Each row of a before or after table is a point. The points were changed in one or more steps. Then noise was added and the rows were shuffled. The steps act on columns, c1 being the first. Name the steps. A step turns or swaps two columns, mirrors them in a line or flattens them onto one, adds a multiple of one to another, or multiplies or shifts one. Angles are multiples of 10 degrees, from the lower column toward the higher: turns from -170 to 170, lines from 10 to 170 but not 90. Use the fewest steps. Two steps may share a column if one is a turn and the other turns, adds or multiplies; they go together, in the order done. Otherwise the lowest column goes first.
In the rows, 128 means zero.

Before:
[[118 139  85]
 [120 156 121]
 [128 156 117]
 [149 112 117]
 [ 84 147 123]
 [140 102  76]
 [165 127 101]
 [167 132 121]
 [164  59 110]
 [131 115 143]
 [175 131  60]
 [ 98  73 164]]
After (12 x 3):
[[175 129  65]
 [164 124  96]
 [127 156 160]
 [119 140 101]
 [131 114 122]
 [146 112  92]
 [164  57   5]
 [119 158 164]
 [137 104  37]
 [170 133 127]
 [ 84 150 152]
 [ 97  74  81]]
Steps: add 1.5 times c2 to c3

Before, 8 rows:
[[ 97 111 119  96]
 [121 167 195 137]
 [118 123 116  95]
 [203 120 134 127]
 [106 113 103 117]
 [103 135 102 109]
 [102 133  94  94]
 [103 121 118 176]]
After:
[[118 137 115  96]
 [105 174 100 109]
 [101 171  94  94]
 [104 156 117 174]
 [100 160 119  98]
 [106 148 102 117]
 [202   7 134 128]
 [119 177 197 137]]
Steps: add -1.5 times c1 to c2

Before, 10 rows:
[[113 113 111 135 128 134]
 [128 130 113 145 119 136]
 [124 134 111 136 158 138]
 [114 110 113 142 122  97]
 [120 119 112 117 119 111]
 [128  80 164 135 115 122]
 [105 132 127 141 119 128]
 [122 129 111 146 160 129]
 [129 132 125 140 143 131]
 [125 117 112 117 117 137]]
After, 10 rows:
[[113  91 111 135 128 134]
 [124 143 111 136 159 138]
 [105 138 127 141 119 128]
 [125 100 112 117 117 137]
 [128   8 164 135 115 122]
 [122 131 111 146 160 129]
 [129 138 125 140 143 131]
 [128 133 113 145 119 137]
 [120 106 112 117 119 111]
 [114  83 113 142 122  97]]
Steps: multiply c2 by 2.5

Before:
[[143  53 100 159 153 166 138 123]
 [ 96  93 130 113 172 159  58 132]
 [143 142 121 115 165 163 135 144]
 [ 53 156  94 143 120 125 129 146]
 [138 122 144 119 130 119  76 189]
 [140 142  74 147 143 149 105 131]
 [148 148 130 111 127 136 127 125]
 [124 144  89 114 181 180 119 128]
 [148 144 162 142 161 179 121 128]
 [ 92 105 150 112 117 172 139 197]
 [134 116 163 156 120 125 129 131]
 [142 117 148 115 139 173 133 159]
 [124 130  99 116 136  74 120 221]]
After:
[[134 117 161 155 121 123 130 132]
 [ 91 106 150 112 117 216 140 217]
 [144 143 120 116 164 199 135 150]
 [ 52 156  94 144 119 122 128 152]
 [ 96  93 130 113 172 191  57 133]
 [124 144  89 114 182 233 119 128]
 [143 117 147 114 139 218 134 168]
 [138 142  74 148 144 171 104 133]
 [138 122 145 120 131 110  77 207]
 [125 131  98 117 138  20 119 250]
 [143  53 101 159 153 205 138 120]
 [146 147 130 110 126 144 127 124]
 [149 144 162 141 160 229 119 128]]
Steps: multiply c6 by 2; multiply c8 by 1.3

Before, 10 rows:
[[167 160  74 188 108 181 149 105 169]
 [148 150 152  85 198 144 105  40 103]
 [175  98  83 162 130 153 108 159 183]
 [125 100 186  88 125 180  95  39  70]
 [146 115  45 189 132 134 148 142 113]
 [108 141 159  67 117 110 121  51 120]
 [113 159 239 126 141 144  99 114  73]
 [200 148 199 106 106 131 116 115  60]
 [158 158  38 174 107 152  67 132 141]
 [145 151  33 124 128 194 136 163 147]]
After (10 x 9):
[[172 154  73 184 159 182 154 141 168]
 [133  99  80 149 156 149 105 183 186]
 [196 104 186 107  93 184  91  68  74]
 [128 116  44 165 175 129 151 149 109]
 [133 162 239 117 132 144  96 110  71]
 [205 146 154  48 139 144 106  91 104]
 [186 151 197 132 100 136 117 176  55]
 [174 142 155  98  71 109 119  58 118]
 [115 153  34 128 121 193 136 168 149]
 [140 162  39 171 145 154  67 154 143]]
Steps: turn c1 and c8 by 50 degrees; turn c4 and c5 by 50 degrees

Before:
[[145  98  82  95  98 152 166 145 123 123 157]
 [ 81  99 166 152 175 104  96 158 123 163 132]
 [ 83 161 206 132 153  88 133 159 150 147 123]
 [106 193 119 128 173 136  65  80 189 118 105]
 [118 114 170 157 121  81 129 110 146 165 115]
 [154 131 106  86 108 154 170 111 101 164 185]
 [162 145  55  86 114 132 169 160 147 157 161]
 [119 153  65 104  74 158 154 137 108 143 119]
 [106 148 165 177 172 106 148 134 109 120 133]
 [175 130  73  61 121 122 161 137  81 149 118]
 [124 130 155 165 136  66 118 149 130 119 148]
 [112 157 143 183 165 105 122 137 141 182 123]
 [163 191 151 147 148 176  60 128 180 130  91]
 [131 172 141 151 188 169 104  99 219 120  58]]
After, 14 rows:
[[ 81 161 206 131 151  93 131 159 108 138 123]
 [113 159 142 181 164 104 122 142  98 173 120]
 [161 190 154 146 151 173  61 130 141  70  92]
 [175 130  71  57 120 126 156 140  42 135 117]
 [133 169 138 156 190 167 102 103 181  17  58]
 [126 151  65 104  75 160 151 133  68 131 119]
 [153 131 105  88 112 155 170 109  63 251 186]
 [147  97  81  93  94 150 166 143  80 163 158]
 [118 115 169 160 120  83 131 109 105 143 114]
 [106 147 165 182 176 105 147 132  72 129 131]
 [ 80  98 166 147 174 107  93 156  83 174 127]
 [125 128 157 171 135  64 120 152  89 147 148]
 [164 144  54  85 115 130 169 160 106 207 166]
 [107 192 119 128 174 137  67  81 147  81 105]]
Steps: shift c9 by -40; add 1.5 times c11 to c10

Before:
[[181  58 100 135 145  80 167 138 181 162 163  81]
 [ 95 166 178 172 144 122  56  66 171 172  83  64]
 [180 127 101  73 144 190 100 155 123 193 185 161]
 [120 171  98 150  94 113  94 168  98 178  60  54]
 [161  73  56  64 100 152  86  54 166 135 164 164]
 [110 191  48 147 177 127  81 128 159 181 136 125]
 [210 129 137 103 174  75 168 147 180  87 141  88]
 [200 106 171 141 115 147 187 174  89  73 167 122]
 [ 98 177  91  95  94 136 183 183 152 123  77 167]
 [ 88 148 121  92  79 199 123 116 106 167 165  70]
 [169 177  83 113 164  95 165 118  98 153  67 163]]
After (11 x 12):
[[ 87 148 132  91  81 195 127 116 117 169 163  72]
 [210 130  89 107 170  72 113 147 149  88 140  87]
 [176 129 168  72 145 189 119 157 125 197 180 165]
 [120 172 176 148  95 116 120 165 118 177  60  55]
 [165 176 120 114 165  98  74 119 115 155  66 165]
 [180  56 107 135 143  81  84 139 152 161 164  79]
 [160  74 199  63 103 152  88  52 141 135 162 164]
 [103 177  99  97  93 132  70 182 135 128  76 166]
 [111 190 210 148 175 127  82 127 143 180 134 124]
 [200 109  55 143 115 147 135 173 114  73 167 122]
 [ 95 166 164 175 145 124 210  63 145 172  80  65]]
Steps: turn c3 and c7 by 120 degrees; multiply c9 by 0.4

Before:
[[126  82  69 154 138 124 141  93  90 169 168 163  75  85 106 142 169 157]
 [ 60  90 107 194 127 129 121 156 177  81  91  80 153 118 173 153  90 115]
 [ 98 118 105  90 149  93 111 126 134 135 137 154 124 140 106 154 105 128]
 [115 168   7 138 117 132 140 101  94 122 136 174 124  66  85  80 212 127]
 [ 75 132 107 159  41 135 141 174 152  95  94 131 150 161 205 123 131  92]
 [ 95 121 166 134 118  83  86 163 136 138 141 110 139 106 137 138 116 165]
 [116 101 193 124 131 117  90 162 131 187 104 137  93 134  93  94  60 123]
 [ 41  95 150 142 125  87  99 144  99 174 177 160 124 124  85  94  67 124]
 [127 113 115 165 130 112 145  86 110 111 133 181 129 114  73 126 180 144]
 [135 138  80 141 141 116 208  90 112 150 172 133  97  81  51 142 154 177]
 [123 122 161 128 121 128  80 117 118 142 179 140 135 131 136  85  54 115]
 [ 73 131  84 209  51 159  94 158 176  94  89  86 162 151 154 204 112 125]]
After:
[[125  82 168 155 136 125 141  93  90 170 166 166  74  86  79 112 170 157]
 [ 59  91  94 192 127 130 104 156 177  80  92  86 151 118  95 121  92 115]
 [127 110 184 165 129 112 147  85 112 111 133 181 129 114 132  96 182 142]
 [ 93 121 109 135 115  85 148 162 135 134 144  89 143 106 163 108 118 164]
 [122 123 107 128 121 129 172 117 114 141 180 108 133 126 157  57  55 114]
 [113 168 211 134 118 132 147 100  91 120 136 168 123  66  30  46 213 129]
 [ 71 135 118 208  51 161 128 157 177  93  87  72 160 152  78 173 113 125]
 [ 73 132  61 158  40 136 121 173 152  95  96 138 148 162  83  98 133  92]
 [113 105 136 126 132 116 163 163 132 187 106 110  94 130 202  62  58 124]
 [129 140 219 140 137 118  69  88 112 150 172 184  99  79 109 112 156 178]
 [ 43  97 163 141 127  89 168 144  97 174 180 129 126 127 161  66  69 128]
 [ 97 119 156  92 155  93 161 126 137 135 138 138 128 141 116 123 103 129]]
Steps: turn c3 and c15 by 110 degrees; mirror c7 and c12 in the line at 70 degrees; shift c16 by -30

Before, 10 rows:
[[ 46 124  99 101  96 103 181 123 161 144 152 105 158 112 164 156 145  87
  168 117]
 [ 68 138 170 160  90 140 170 124  69  65  62 159  85 122 117 147 152 164
  133 160]
 [ 94 100 121  94 168 148 176 134 117  68 123 135  74  96 138  98 160 114
  153 181]
 [113 135 140  91 153 110 127 118  81 135  94 149 132 129 190 100 106 151
   89 103]
 [136 138 147  95 172  98 100 157 147  84 142 147 144 105 102 100  89 162
  163 102]
 [141 125  97  96 106 170 126 197 101 163 122  93 152  53 158  82 183  95
  154 150]
 [130 103 108  86 166 109  94 116 138 168 142 124 173 122  99 125 161 150
  127 151]
 [125 103 125 128 168 154 150 199 117 159 147 169 158  80 160 110 178  94
   98 108]
 [ 51  82 138  73 100 156 116 128 159 140 164 152 107 130 147 115  82 136
  163 105]
 [105 102 143 150 111  93 139 113 128  86 162 120 104  95  98  68 145 189
  175 106]]
After:
[[ 91  99 120  93 166 151 176 132 141   7 123 105  72 108 138  98 161 114
  152 183]
 [ 68 138 168 162  91 138 171 124 118 124  62 132  84 147 116 149 151 167
  132 159]
 [ 47 127  99 102  94 102 179 122 141 192 152  75 157 105 165 156 144  90
  166 117]
 [106 104 145 151 112  93 138 114 141 111 163  90 102 102  98  67 146 188
  174 106]
 [127 103 126 126 169 156 147 197 145 100 150 139 157  97 159 107 177  92
   96 106]
 [112 135 140  91 154 110 126 117 116  97  93 117 133 149 190  97 108 151
   92 102]
 [142 126  97  97 106 170 127 199 155 196 121  63 154  85 158  84 182  94
  153 149]
 [ 52  84 138  73 100 156 116 128 134 181 164 122 108 115 146 113  82 136
  163 108]
 [129 101 108  87 166 108  94 115 132 111 146  94 175 120 100 126 160 150
  127 150]
 [134 137 147  97 171  96 100 159 142  18 142 118 146 101 101 101  88 163
  163 101]]
Steps: add -1.5 times c5 to c10; flatten c9 and c14 onto the line at 120 degrees; shift c12 by -30

Before:
[[ 90  51 149 154 182 121 138 124 139 185 144 142 147 183 166 130 139 153
  160  85 188 123  80  68]
 [191 164 148 109 127 108 122  72 100 169 120 109 163 106 125 136 156 130
  113 116 171  68 138 109]
 [129 101  82 108  80 116 120 143 162 176 108  93 139 153 215  93 143 136
   81 149 121  91  82 123]
 [120 102 157 127 172  70 114  90 129 187 195 142 218 159 213  91  60 127
  119  39  72 183  94 111]
 [ 75  95 124  29 203 131 206 128 106 163 109 150 155 109 129 175 193 192
  102  97 120 169  69 120]
 [165 182 149  82 124 125 198  61 178 139 146 159 175 139 191 143 193 141
   47 163  62 168 100 106]
 [110  95 200 207 135  99 121 116 131 112 193 145 118 191 215 161  84 156
   65 105 166 108  64 155]
 [ 91 113 172 146 178  87 101 150  57 111 115 105 161 194 116 102  32 115
   65 192  96  12  82 104]
 [150  70  96 126 164 109 144 183 120  84  54 155 212 155 102 121  23  98
   75 148 125 161 125 207]
 [134 148  34 104  97 107 111 165 137 118 128  68 159 126 133 221  97  85
   51  48 196  70 115  62]
 [ 60 114 188 172 139 108 134 129 121 145 148 131 124 137 175 102 116  84
  107 137 153 181 105  96]]
After (11 x 24):
[[122 104 157 118 171  70 115  90 129 187  28 141 178 159 213  92  60 126
  119  40  72 182  95 111]
 [150  69  97 125 163 108 143 182 121  84  60 154  40 154 102 123  23  98
   74 147 125 161 126 207]
 [ 90 112 172 133 179  87 101 150  57 111  98 104 109 195 114 101  33 114
   65 192  96  11  81 104]
 [112  95 199 188 136  99 120 117 131 113 125 146 194 191 216 162  83 157
   65 105 166 108  63 156]
 [ 90  50 149 141 181 122 138 125 138 185 106 142 142 184 166 130 138 153
  159  84 189 123  80  69]
 [134 149  33 100  97 106 111 165 136 119  97  66 125 127 133 222  98  84
   52  49 196  71 114  63]
 [ 59 113 189 164 139 110 135 127 121 145 128 131 149 138 177 102 113  84
  108 137 153 181 106  95]
 [164 181 150  74 124 124 198  61 176 138  79 159 138 140 190 143 194 141
   46 164  63 169  98 105]
 [190 164 147 111 128 108 122  72  99 169  95 109 115 106 124 137 156 130
  114 116 170  68 138 109]
 [129 101  83  94  80 117 121 143 164 176 120  93 106 152 215  92 143 136
   82 150 122  92  82 123]
 [ 75  96 126  11 203 131 206 129 106 162 103 151 105 109 129 176 194 193
  103  97 121 170  71 120]]
Steps: add 0.3 times c23 to c4; turn c11 and c13 by 100 degrees

Before, 8 rows:
[[138  70 110 103 109  67 133 191  96  98 130 156 173 145 143 141 132 146
   88 130 113 147  81 151 163 100  91 147 140 168 101 118]
 [118  91 112 133 104  56 121 176  87  97 115 124 150 146 113 148 147 170
  134  93 116 205  91 145 128  88  93 131 153 152 115 104]
 [184 102 103 131 149  57 105 195  88  99 119 168 137 133 148 143 135 133
  121 145 125 174 150 167 135  82 134 141 134 155  78 107]
 [112 122 161 101 137 139 145 143 137 136 186 110 144  67  85 148 137  98
  173 109 170 126 104 147 133 152 173 128 136 101 151  66]
 [110 106 172  98 111  84 160 128 126 158 153  73 119  91 144 143 129 120
  126 117 101 121 133 155 154 158 113 173 155  95 139 107]
 [ 61 128 144 119 124 146 146 128 150 150 145  96 133  62 121 132 144 106
  169 123 168  83 134 140 112 133 156 154 137 108 129  98]
 [160 154 127 179 179 131 207 221 102 101 149 130  97  97 215 143 107  96
  155 170 143  74 157 132 119  95 161 113  92 134  52 105]
 [121 144 149  98 131  70 142 133 129 169 174 120 120  50  74 174 127 139
  177 113 138 139 114 137 126 136 110 174 157 157 111  74]]
After (8 x 32):
[[108 106 171  97 112  82 151  89 125  71 156 159 121  91 147 145 130 119
  127 121 103 122 133 194 154 158 112 172 152  94 141 106]
 [121 143 152  97 130  71 130  94 130 117 175 170 122  51  72 173 125 139
  176 112 138 137 115 149 126 134 111 175 155 159 108  75]
 [141  69 109 102 107  69 135 152  95 156 133  98 173 143 145 143 130 148
   88 130 112 146  80 189 163 101  89 148 139 170 102 118]
 [120  90 114 134 108  56  86 137  85 124 114  97 151 145 112 148 146 168
  135  95 115 201  89 169 126  90  92 133 153 151 114 103]
 [112 119 160 102 138 137 126 103 137 109 185 135 144  66  86 148 135  99
  174 109 170 127 104 177 134 155 171 133 133 100 150  67]
 [159 154 125 177 178 131 252 180 102 130 150 102  97  98 216 146 107  98
  155 173 144  74 156 139 119  95 159 112  91 136  53 106]
 [185 101 105 132 150  57 123 157  85 167 118  97 137 132 148 144 135 132
  121 145 124 175 150 226 137  81 135 142 132 156  79 103]
 [ 63 129 144 119 126 148 142  87 149  96 146 151 134  61 123 133 143 104
  170 122 168  84 134 159 110 133 155 153 138 109 130  99]]
Steps: add 1 times c20 to c7; shift c8 by -40; swap c10 and c12; multiply c24 by 2.5

Before, 14 rows:
[[117 127  88 109 149  62 136 142 168 122 157  99 136 125 125 125 123  93
  152 130 155 134 138 128 124  94 154 108 148 115 114  45 104 147 119 144
  112  80 134 145 131 164 113 117 106 146 139  78]
 [134 130 107 120 140  99 122 111 151 127  87 144 157  46 136 165 128 139
  134 115  49 144 129 159 106  89 129  89 116 147 123 115 117 146 124 135
  146 142 129 136 159 154 110 130 149 125 121 161]
 [114 141 184 108 146 112 117 135 130 136 151 134 147 121 138 113 136 134
  134 113  26 151 136 117 110  89 147 147 109 149  99 119 104  90 133 147
  128 130 143 150 134 144 122 104 159 151 119 132]
 [119 135  92 102 133 119 137 119 139 125 163 120 143 118 170 116 144 140
  126 111 120 152 113 119 114 182 123  95 123 152 119 109 149 150 147 130
  162 147 115 143 157 137 164 158 136 124 141 142]
 [175 141 142 123 156 111 149 129  90 125 128 103 121 108 146 186 126 139
  194 112 121 145 117 163 188 202 118 140 142  54 118 151 154  93 117 132
  116 120 147  68 101 139 122 126 135 131 104 144]
 [121 134 126 106 157 123 129  85  43 126  76 112 129 125 159 132  49 120
  136 138 146 138 103 116  94  97 153 144 141  78 106 152 121  67 121 107
   79 119 138  23 158 165 121  97 137 129 137  99]
 [132 129 102 103 122 126 128 130 152 127 168 144 134 125   7 143 134 144
  126 134 127 130 123 158 164  84 136 128 126 150 100 140 119 138 148 131
  157 145 124 151 153 166 123  89 125 121 107 160]
 [168 126  93  80 150 122 119  51 154 120 145 136 152 124 140 115 131 131
  165 111 153 128 130 127  98  90 135 143 154 149 133 140 135 134 123 126
  155 147 114 119 138 140 129  83 163 128 128 160]
 [133  81 135 120 157 127  92 125 124 131 137 156 176  90 160 135 129 145
  141 121 137  90  89 120  93 104 128 124 113 150 118 149 107 128 117 111
  153 144 109 135 145 140 137 108 128 160  77 125]
 [134 133 109 118 147 128 113 141 137 108 155 101 152 123 169 110  39 116
  138 115 158 154 133 136 105 110 148 128 158 145 121 132 158 148 116 104
  116 111 141 145 135 198 117 113 110 118  32 162]
 [117 132 117  99 145 127 145 127 154 133 150 155 162 111 173 131  91 112
  130 162 147 142 132 116 101 104 148 146 137 112 138  96 123 104 155 125
  154 137 127 113  79 141 107 102 113 130 138 151]
 [114 110  91 121 146 128 129 139 119 130 168 131 130  85 163 112 138 142
  133 129 156 153 114 127 139 192 142 138 108 145 117 131 107 144 142 102
  116 125  75  71  26 138 137 110 130 134 103 141]
 [120 125 105 114 103 133 133 142 143  53  76 158 134 105 147 117 136 131
  128 163 132 149 131 115  92  87 130 148 117 130  81 144 139 139 123 147
  153 130 130 125 139 138 110  89 120 119 127 144]
 [147 128  97 118 141 128 104 119 156 100 118 156 167 128  56 111 143 144
  126 117 155 148 127 130 122 133 133  47 177 148 132 146 126 143 138 143
   86 128 106 136 102 143 120 113 142 135 118  42]]
After (14 x 48):
[[133  80 135 120 157 127  92 125 124 132 137 156 176  90 159 134 130 145
  140 120 138  89  89 120 158 104 128 124 112 151 118 149 128 128 150 111
  153 161 109 135 145 139 136 108 128 160  77 127]
 [114 110  91 121 145 129 129 139 118 131 169 130 129  85 162 113 138 142
  133 129 155 153 114 127 123 193 142 137 108 146 116 132 128 144 111 102
  116 122  75  71  26 138 137 110 130 134 103 141]
 [115 142 184 108 146 113 117 136 131 136 150 133 148 122 138 112 137 134
  134 112  26 151 137 116 146  89 148 147 109 150  99 119 128  90 130 148
  127 131 143 150 133 144 123 103 159 150 119 132]
 [117 132 117 100 145 128 144 126 155 132 150 156 162 111 172 132  91 111
  130 162 147 142 133 115 162 104 148 146 138 112 138  96 128 104 113 124
  154 146 126 113  79 141 106 102 113 130 138 151]
 [117 127  88 109 149  61 137 143 168 122 157  99 136 125 126 125 122  92
  152 130 157 133 138 128 129  94 154 107 148 114 114  45 128 147 136 145
  112  32 135 145 131 164 113 117 106 147 139  77]
 [121 133 126 107 158 123 129  85  43 125  77 111 129 125 159 132  49 121
  137 138 147 138 103 117 157  98 154 144 140  77 104 152 127  67 147 106
   78 110 138  23 158 165 122  97 137 129 136  99]
 [134 130 107 119 139 100 123 111 151 127  87 144 157  45 136 165 128 139
  134 116  49 145 129 159 146  88 130  89 114 147 123 114 127 146 140 135
  146 155 129 136 159 155 110 129 149 126 121 161]
 [168 126  93  80 149 122 119  52 155 121 145 137 152 124 141 116 131 131
  165 112 154 128 130 127 155  89 135 143 154 149 133 140 129 134 144 126
  155 166 114 119 138 141 129  84 163 128 129 160]
 [134 133 109 117 147 128 113 141 138 107 156 101 152 123 169 111  39 115
  138 115 158 155 133 136 145 110 148 128 158 146 121 132 128 148 146 104
  115  94 141 145 136 198 117 113 109 118  32 162]
 [120 135  92 101 134 119 136 118 139 125 162 119 143 118 170 115 144 139
  126 112 120 152 113 119 147 182 123  94 122 152 119 109 128 149 114 129
  163 165 114 142 158 137 163 158 135 124 141 142]
 [121 124 106 114 103 132 134 142 142  53  76 158 134 105 147 118 136 132
  128 163 133 149 130 115 160  87 129 148 118 130  81 144 129 139 144 147
  153 132 130 125 140 138 111  89 120 120 126 144]
 [147 128  96 118 141 128 104 119 156 101 118 157 167 127  56 111 143 144
  126 117 155 148 128 130 137 132 133  47 177 149 132 146 127 143 120 143
   85 129 106 136 102 142 119 113 142 135 118  42]
 [174 141 142 123 156 111 149 129  90 124 128 104 121 108 146 186 126 139
  194 113 121 145 117 163  68 203 118 140 141  53 117 151 127  93 118 131
  116 112 146  67 101 139 122 126 135 132 103 144]
 [131 129 103 103 122 126 128 130 152 127 168 144 134 125   7 143 134 145
  126 134 127 130 122 158 102  85 137 128 127 149 100 140 128 138  97 131
  158 161 125 151 153 164 122  90 126 120 107 161]]
Steps: turn c25 and c35 by -160 degrees; multiply c33 by 0; multiply c38 by 2

Before:
[[121 143  53 104 143 140 147 182  62 200  76 171 196  86 156 179  53 154
  117 148 145 112 119 108 100 156 188 150 120 197  99 119  97  67 157 183
  130  47 174 155  29 175 167  82 201  69 154 156  82  75 165 137  95 168
  131 132 118 125 143  69  89 112  78 196]
 [ 81  98 111 104 155  41 123 167 175  86 144  62  71 188 191  69  94 128
   82 164  70  79 180 117 110  57 157 138 222 186  73 160 130 161 101 161
  129 140  91  81 103 130 171 128  80 192 159  78 145 102 139 154 144 103
  150  70 136 135 153 178 103 161 110 193]
 [108 117 129  74 100 116 171  74 145 123 104 125  78 140  88  81 154 138
  181  91 126  88 184 136 159 123  70 109 216 168  98 106 144  87 168 215
   33 135 147  86  65 123 205 108 190 177  98 151  90 163  93 164  97 143
  171  71 153 184 111 172 115  58  89  67]
 [195  82 100 161 150 138 129  71  52 181 146 101 172 143  90  78 136 108
  200 105  87  92 160 115 152 161 161 141 123 141 133 204  78  96 154 138
   26  34 161  65 100 159 175 151 158  67 173  83 185 118 165 206 143  95
  136 174 128  61  63 154  91 160 103 193]
 [180 156 175 200 124  85  60 169  90 191 153 189  94 118 138 183  96 189
  105 147  69 133 127 165 143 114  94  77 154 182 149 172 140 167 174  83
   45  97 160 143 146 136 196 180 136 199 150 141  70  83 162  92 111 102
   86 175 129 119 129  90  53 133 164  89]
 [126  39 141 147  94  71 159  91 101 101  75 157  87 104  76  67  65 103
  101 142 179  93 143 163 146 154 130 112 144  96  71 138 189 191  67 193
   37  94 159  76 112 144 106 140 113 159  62  94 170 177 111 114 147 178
   81 159 120  55  31  91 154 158 123  82]
 [ 77 104  87  93 100  82 112 175 105 169  82 161 110  81 154 153 153 111
  167  79  59 125 108  68 176  65  97 120 185 133 173  90 152 168  68 149
  110 140 131 162  64 159  86 168 147 127 167  41  96 166 189  76  79  83
  151 180 194  84 101 171 182 139 126  75]
 [149 167 137 130 160  81  95 171 101 113 106 164 143  79  93  96  95 199
  192  80 146 186  72 151 115  89 116 143 114 126 157 111 170 184 133 112
  156 139  81  64  69  79 108 175  96  84  67 144  81 156  96 149 183  79
   76  87 164 121 111  44 181  96 174 134]
 [ 72 145 107 170 188  83 142  98 151 193 127 132 119 131 182 168  85 113
  172 190 103 168 174 135  69  98 160  63  97 167 186 117 117 137 179  90
  137 120 130 141  34  70 133 182 167 133 125 164  87 134  93 145  99 107
  141 178 120 138 131  98  92 130 181 152]
 [141 151 140  74 187  57 116 148 160  81 160 129 173  96 190  75 156 226
  162 121  95 168 120 116 143  77 131 124 165 176 122 124 104  72  46 140
  150  67 140 135 138 126 171  97  80 153  46  94 173 109 171 171 103 164
  130 115 118 158  80 148 108  97 128 103]]
After:
[[ 68 145  95 172  68  85 147  87 157  63 122 126 113  66 187 101  77 110
  167 191 113 171 175 130  65  99 163  66  91 168 188 117 111 145 178  88
  139 124 137 139  35  69 108 178 168 127 121 158  84 138  97 140  98  99
  139 175 119 138 124  95  94 133 181 151]
 [198  85  84 161  65 139 137  71  47  86 156 103 178  82  90 194 138 110
  205 112  79  90 159 119 167 161 158 147 129 139 136 204  67  91 159 130
   29  40 162  58 100 159 106 139 158  68 180  88 180 112 160 211 144  98
  131 168 126  52  65 162 101 159 104 105]
 [123 141  14  95  68 143 159 190  59  27  84 168 190  92 156 107  51 157
  117 143 145 109 111 104  92 156 184 152 117 199  98 119  94  65 156 176
  124  51 177 154  27 169  67  82 206  70 155 161  79  70 170 139  96 171
  130 129 115 126 139  68  83 113  68  91]
 [151 168 144 135 101  74  99 172 110 120 105 158 143 183  96 149  93 195
  191  83 152 178  80 140 116  91 125 139 113 125 159 122 165 188 137 110
  158 135  82  55  67  78 162 173  95  87  75 140  76 159 101 151 184  75
   81  87 162 126 116  44 174  94 172 148]
 [128  39 150 144 194  69 159  96  97 139  85 165  85 177  69 170  63 102
  103 144 177 101 135 167 151 149 124 113 145  96  60 148 185 188  62 193
   32 100 165  77 120 148 184 142 119 149  59  97 169 178 106 117 148 178
   85 167 119  54  19  96 155 157 131 133]
 [ 77  96 102 105  57  39 126 168 170 208 139  58  70 106 194 203  87 121
   84 162  75  73 189 115 118  47 157 141 227 185  72 162 132 162  93 161
  133 142  82  80 108 132 118 129  83 193 156  72 158  99 137 153 145 101
  150  66 137 143 151 182 102 156 107 103]
 [175 153 207 200 160  83  65 167  95  63 162 184  91  77 144 112 101 194
  106 157  79 122 127 166 142 112 100  79 149 182 153 167 141 167 181  89
   46  95 156 143 154 130  37 186 137 200 145 133  69  89 163  92 109  99
   79 179 134 115 136  89  55 133 160 153]
 [150 141 151  75 100  47 126 143 166 155 159 130 169 190 189 192 152 231
  166 121  86 166 121 119 149  80 134 127 163 178 123 126 109  76  46 139
  148  68 141 134 148 123 119  94  83 155  38  99 180 113 178 164 104 165
  129 118 107 158  77 151 101  97 132 190]
 [121 120 123  77 193 116 172  76 140 141 111 128  77 118  80 218 148 138
  169  90 125  88 186 136 154 118  70 108 221 164 106 107 140  87 172 220
   32 128 143  85  59 131  92 110 193 171  94 149  87 150  98 163  97 146
  176  69 148 187 110 179 114  60  93 151]
 [ 85 105  55  87 184  76 106 173 106  72  81 165 117 138 146  83 158 117
  172  75  41 117 108  63 176  76  97 111 182 132 179  88 150 158  68 157
  115 151 133 155  69 159 150 168 152 134 166  44 102 160 187  79  70  83
  148 181 192  81  93 165 192 143 122 142]]
Steps: multiply c3 by 1.6; turn c5 and c64 by 130 degrees; multiply c10 by 1.3; turn c10 and c14 by -140 degrees; turn c16 and c43 by -150 degrees
